Each row of a before or after table is a point. The points were changed in one or more steps. Then noise was added and the rows were shuffled. The steps act on columns, c1 being the first. What was done? A step turns or swaps two columns, mirrors them in a line or flattens them onto one, adds a multiple of one to another, or multiplies or shifts one. Angles are multiples of 10 degrees, from the lower column toward the higher: turns from -170 to 170, lines from 10 to 170 but not 90. Use the fewest steps. Two steps may share a column if one is a turn and the other turns, adds or multiplies; they go together, in the order done. Otherwise the lowest column goes first.

Before (10 x 2)
[[-2.2  0.0]
 [ 4.0  5.5]
 [-4.4  5.4]
 [ 0.9  2.3]
 [-2.7  0.0]
 [ 0.4 -4.7]
 [ 0.3 -2.8]
 [-2.7 -1.3]
 [11.7  0.4]
 [ 2.3 -5.6]]
After (10 x 2)
[[ 0.2 -3.7]
 [ 4.7 -0.4]
 [-0.9 -0.9]
 [-1.1 -1.0]
 [ 1.6  4.6]
 [-1.7  4.4]
 [ 0.1 -5.7]
 [-1.1 -2.3]
 [ 0.3  1.3]
 [ 1.0 -6.7]]
Steps: multiply c1 by 0.4; shift c2 by -1.0

Before (13 x 6)
[[ 4.7  5.0 -2.9  1.4  0.3 -4.3]
 [ 4.1 -7.8 -4.4 -0.2  3.3 -5.4]
 [-2.2  5.4 -4.9 -1.9  6.5  0.3]
 [ 0.1  2.5  1.1 -4.0 -3.0 -6.8]
 [-6.0  6.6  3.5  4.1 -3.0  1.8]
 [ 2.0 -0.7  0.8  5.2 -3.8  3.5]
 [ 0.9  0.9 -4.1 -0.1  3.5  0.2]
 [ 2.4  0.6 -2.6  0.3  3.8  1.3]
 [-0.2 -1.8  5.7 -0.7 -2.3 -1.8]
 [ 7.5  0.4  5.3  2.6  1.6  2.8]
 [-1.9 14.0 -0.2 -6.4  2.0 -0.2]
 [ 0.2 -1.1  5.6  5.0  2.4  2.5]
 [ 0.8 -5.1 -2.1 -7.9  5.8  9.1]]
After (13 x 6)
[[-4.4  0.4  1.5  0.2  7.4 -0.2]
 [-4.9  5.4 -2.0 -0.5 10.2  0.7]
 [ 0.1 13.7 -1.9 -0.5  6.2  0.8]
 [ 3.9  6.2 -6.1 -0.4  1.2  1.5]
 [-3.2  0.6  3.1 -0.5  7.7  1.9]
 [ 5.7  1.2  6.8 -0.6  5.6  1.7]
 [ 5.2 -1.3  0.1 -0.3  6.6  1.6]
 [ 6.1 -1.4  0.2 -0.1  2.2 -2.0]
 [ 0.6 -0.2  2.2 -0.3  0.0  2.4]
 [ 1.3  2.5  0.2  0.9  1.3 -6.2]
 [-2.3 -5.6  1.0 -1.7 10.4 10.2]
 [-3.0  4.7  4.9  1.3  3.7 -4.8]
 [-4.4 -7.6  4.3  0.4  7.2 -5.4]]
Steps: swap c1 and c3; flatten c4 and c6 onto the line at 100 degrees; shift c5 by 4.0

Before (9 x 11)
[[ -2.0   3.3  -5.2   2.8  -5.9   5.3  -3.1   7.4   6.1  -3.5   2.8]
 [  0.3  -0.9  -2.2   0.8  -2.2   6.2  -3.5  -0.3  -5.3  -9.8  -0.6]
 [ -0.4  -5.0  -2.3   0.8   3.4   5.4   7.5  -5.8   0.6  -1.3   0.6]
 [ -2.6   2.1   2.2  -2.4   4.6  -2.2   1.6   4.5   5.6   1.8  -8.1]
 [-10.1   1.8  -5.5  -7.3  -4.4  -1.5   4.1   1.5  -1.0   2.6  -2.7]
 [  2.1  -0.2   1.1   2.1  -3.2  -3.8   1.4   3.0  -3.7   2.8   1.9]
 [ -7.7  -0.2   2.3   4.1   4.1  -3.0   4.7   5.6  -2.4  -0.6   5.2]
 [  1.6   2.3  -8.4   0.3  -1.6   1.5  -3.3  -1.0   0.9  -1.1  -8.5]
 [  3.8   6.6  -7.8  -8.9   3.9  -3.1   1.1  -5.1  -4.9  -1.2  -4.5]]
After (9 x 11)
[[ -7.9   1.9   2.3   4.4   4.2  -3.0   4.7   5.1  -2.3  -0.8   6.5]
 [  2.4   2.3   1.4   1.7  -3.4  -4.4   1.2   2.9  -3.6   0.9   2.6]
 [ -3.0   3.8   1.7  -2.7   4.6  -2.2   1.2   3.7   5.6  -0.7  -8.6]
 [  1.5   4.3  -8.5   0.6  -1.6   2.0  -2.7  -1.3   1.5   0.6  -8.6]
 [ -2.6   5.0  -5.4   3.6  -4.9   5.2  -3.1   7.6   6.9   1.4   4.2]
 [-10.3   3.9  -5.2  -7.1  -4.5  -2.5   4.3   1.4  -1.1   0.1  -4.6]
 [ -0.3  -2.9  -3.3   1.0   3.9   5.7   8.3  -5.9   0.4  -0.3   0.4]
 [  0.3   0.5  -2.6   1.2   0.1   5.6  -3.3  -0.8  -5.0   0.0   0.1]
 [  2.9   8.6  -7.4  -9.1   4.2  -3.1   0.9  -5.1  -5.3  -0.4  -6.6]]
Steps: shift c2 by 2.0; add 0.3 times c4 to c11; flatten c5 and c10 onto the line at 170 degrees

Before (11 x 14)
[[  7.1  -5.6   5.5  -7.7   2.5  -1.3  -3.2  -1.3   3.3   2.2  -2.4   4.5
   -2.6  -4.6]
 [  1.3  -3.0  -2.2   3.7   0.7   3.5   4.0   0.8   0.3   5.0  -8.9  -3.8
    5.1  -0.6]
 [  3.9  -2.6  -4.9   3.1  -0.8   3.3   3.7   3.2   2.7  10.2  -4.0   0.1
    2.1   6.4]
 [ -5.5  -3.2  -2.4  -0.6   0.1   1.5   6.7  -3.4  -4.6   7.6   8.0   4.5
   -2.0  -3.7]
 [  1.2   1.2   8.2 -11.7   6.4   2.4  -6.2   1.9   5.7   3.6   1.6   0.3
   -6.6  -1.8]
 [  0.3  -2.8   4.4  -5.9   3.8  -2.0  -8.1  -1.6   2.0  -0.1  -1.8   3.6
   -1.5   1.7]
 [  5.0   0.3  -0.3   1.9   1.8  -1.2   7.2   4.2   1.3   3.1  -3.7  -4.9
   -0.9   6.7]
 [ -2.3  -2.0   5.1  -1.6   3.7   0.3   2.5   1.0  -7.0   9.8  10.0   5.2
    2.6  -3.7]
 [  3.9  -5.0   4.1 -10.0   2.8   2.8  -6.3   5.6  -0.5  -0.1  -2.1   0.0
   -5.5   0.3]
 [  3.1  -0.6  -5.8   0.9   3.9  -3.4   2.7   4.2  -0.7   9.3  -6.2  -4.3
   -1.0   2.2]
 [  6.1   2.1  -7.2   1.6   3.7   2.9   4.0   2.7   0.1   2.8  -6.4   1.1
    3.4   2.0]]
After (11 x 14)
[[  1.2   1.2 -11.6  -8.3   8.7   3.1   0.1   2.0   5.5  -3.1   1.7  -1.6
   -6.3   1.1]
 [  3.2  -0.9   5.9  -1.1   0.2   9.7   1.9   4.0  -0.7   1.9  -6.1  -0.3
   -1.0  -4.9]
 [  4.8   0.1   1.0   1.5  -4.3   3.5   2.6   4.4   1.3   0.6  -3.4   3.0
   -0.8  -7.6]
 [  1.5  -3.0   3.5   2.7  -2.7   4.3   1.2   0.8   0.6  -4.5  -9.0  -2.4
    5.1  -2.8]
 [  6.9  -5.6  -7.9  -5.5   4.1   2.5   0.1  -1.4   3.5   0.9  -2.4  -1.7
   -2.3   6.1]
 [  0.2  -2.6  -6.1  -3.9   8.6   0.0  -1.1  -1.4   1.9   1.8  -1.7   3.4
   -1.6   2.2]
 [  3.8  -5.0  -7.2  -7.8   6.6  -0.5  -0.6   5.7  -0.4  -2.8  -2.1   0.4
   -5.5  -0.1]
 [  4.0  -2.4   6.1   1.2  -3.5   9.6   0.8   3.1   2.5  -4.8  -4.1   5.8
    1.8  -3.2]
 [ -2.2  -2.0  -5.5   0.2   0.3   9.6   1.8   1.1  -7.0  -1.8  10.0  -0.5
    2.3   6.3]
 [  5.8   2.0   7.5  -0.8  -0.5   2.3   2.0   2.4   0.0  -3.1  -6.2   2.2
    3.2  -0.5]
 [ -5.4  -3.4   2.1  -1.0  -4.9   7.4   1.9  -3.3  -4.6  -2.8   8.1  -0.7
   -2.1   5.9]]
Steps: mirror c3 and c4 in the line at 80 degrees; turn c5 and c7 by 50 degrees; multiply c7 by 0.4; turn c6 and c10 by -100 degrees; mirror c12 and c14 in the line at 30 degrees

Before (11 x 24)
[[ 0.5 -2.6 -7.0  7.3  4.7  0.1  0.5  9.4  2.1  3.5 -2.7 -0.8 -1.3 -3.8
  -2.5 -3.9  0.8  5.8 -4.5  0.1 -2.1  0.1 -1.3  0.7]
 [ 3.9 -4.5  5.5  9.8 -7.8 -8.6  6.5 -6.1 -7.2  0.9 -2.6 -3.5  1.7  3.6
  -5.8  3.5 -6.5 -4.4  1.4 -3.0  2.1 -3.1 -0.9 -0.9]
 [ 0.2 -5.2 -5.0  3.5  1.1  0.3 -2.3  3.0  4.0  2.3  2.1  2.3  0.2 -1.7
   1.4  0.6  4.7  5.3 -2.6 -1.0 -2.6 -1.7  4.1 -0.4]
 [ 7.2 -4.6 -2.2 -2.3 -2.2 -1.9 -3.8  7.4 -7.1 -0.7 -3.4 -0.5  5.0 11.7
   1.1 -2.0 -1.9 -2.4  6.3  9.5  4.6 -1.8  1.4 -3.1]
 [-5.1 -5.8 -2.7  0.2  6.5 -1.3  1.7  4.0  5.8  3.2  0.4  3.3 -4.3  1.1
   1.5 -1.4 -2.8 -1.5 -4.7  6.2 -1.1 -3.1  2.4 -3.8]
 [ 2.2  0.1 -3.3 -0.7 -0.1  0.8  0.1  3.6  2.0  6.5  2.0 -0.7 -3.5 -0.6
   0.2 -2.7 -1.9 -0.1 -9.6  2.2 -1.0 -7.7  3.2  2.8]
 [ 4.7 -3.9 -4.8 -1.0  1.1 -2.2 -3.1  5.0  3.7  0.8  0.3  0.4 -3.9 -7.6
  -1.8 -3.2 -0.6 -1.6 -1.4  1.3 -3.1  2.4 -0.8 -2.4]
 [-2.2 -2.1 -5.5 -0.5  3.8 -0.7  0.7  5.0  7.2  6.5  3.3 -1.0  2.2 -4.3
   0.2  1.0 -1.7  1.4  0.6  2.1  0.7  0.8  0.8  3.7]
 [ 0.1 -0.1 -2.2  7.1 -8.2 -0.6  2.8 -6.5 -6.5  0.8  0.4 -1.7 -0.7  1.1
  -7.1  4.2 -5.4 -7.8  1.2 -5.6  6.4 -2.0 -5.8 -4.6]
 [ 2.2 -4.4  0.9  7.1 -3.0 -3.1  0.0 -0.3 -6.6  5.9  2.3 -2.0  2.3  2.0
  -2.0 -3.5 -4.2 -9.4 -1.0 -7.1 -2.4 -2.7 -0.6 -1.7]
 [ 4.6 -8.9  5.3 -3.2 -7.6 -6.6 -8.2 12.0 -9.1  6.9 -4.5  4.5  0.6 13.4
  -4.6 -1.8 -0.5 -3.0  8.1  6.6 -0.4  0.0 -1.8 -3.2]]
After (11 x 24)
[[  3.9  -4.6   5.8  10.0  -7.7  -8.8   5.6  -6.1  -7.1   1.2  -2.9   3.2
    1.2   3.8  -9.4   3.2  -6.5  -5.6   1.0  -2.8   1.9 -11.6  -0.8   1.0]
 [  0.1  -0.3  -2.7   7.1  -8.8  -0.5   1.2  -7.1  -6.5   0.8   0.3   1.0
   -0.4   1.1 -11.2   4.1  -5.3  -8.2   1.4  -5.7   6.3  -3.1  -5.7   4.7]
 [  0.5  -2.6  -6.8   7.2   4.6   0.1   1.4   8.9   2.1   3.4  -2.1   1.2
   -0.9  -3.9  -4.0  -3.6   0.6   5.6  -4.4   0.1  -1.4   0.0  -1.6  -0.5]
 [  6.7  -4.3  -1.6  -2.5  -2.3  -2.1  -4.3   7.7  -7.2  -0.5  -3.3   0.6
    3.2  11.7   1.5  -1.5  -2.2  -1.9   5.9   9.8   4.4  -3.7   1.3   3.1]
 [  2.1  -4.2   1.2   7.1  -3.0  -3.6  -1.8  -0.1  -6.5   6.1   2.1   1.6
    1.6   2.3  -3.6  -3.5  -4.5  -9.3  -0.9  -6.9  -2.4  -6.0  -0.5   2.4]
 [  4.8  -8.7   5.3  -3.3  -7.8  -6.8  -8.9  12.1  -9.1   6.8  -4.1  -5.1
    0.4  13.5  -7.4  -1.6  -1.1  -1.7   8.1   6.3  -0.8  -6.4  -1.7   2.2]
 [  2.6   0.3  -3.1  -0.3  -0.1   0.8   0.3   3.6   2.1   6.3   1.7   1.4
   -2.7  -0.6   0.1  -2.5  -1.7   0.0  -9.8   2.3  -0.8  -6.8   3.0  -3.1]
 [ -4.9  -5.7  -2.6   0.7   6.1  -1.3   1.8   3.8   5.7   3.4   0.1  -4.2
   -2.5   1.0   2.3  -1.4  -2.7  -1.6  -4.7   6.1  -1.1  -4.3   2.7   3.2]
 [  4.4  -3.8  -4.8  -0.9   1.2  -2.3  -3.0   5.0   3.7   1.1   0.3  -1.2
   -2.9  -7.3  -2.6  -2.7  -0.6  -0.9  -1.1   1.4  -3.3   0.2  -0.9   2.4]
 [  0.2  -5.4  -5.2   3.2   1.2   0.3  -1.5   3.1   4.3   2.8   1.9  -2.1
   -0.2  -1.9   2.0   1.1   4.8   5.3  -3.0  -1.2  -3.1  -1.5   4.1   0.3]
 [ -2.3  -1.8  -5.2  -0.7   3.8  -0.7   1.3   5.0   7.1   6.4   3.0   1.6
    1.7  -4.3   0.2   1.2  -1.8   1.0   1.0   2.0   0.7   0.2   0.9  -3.0]]
Steps: add 1 times c6 to c22; turn c7 and c18 by -10 degrees; turn c12 and c24 by -170 degrees; multiply c13 by 0.7; multiply c15 by 1.6
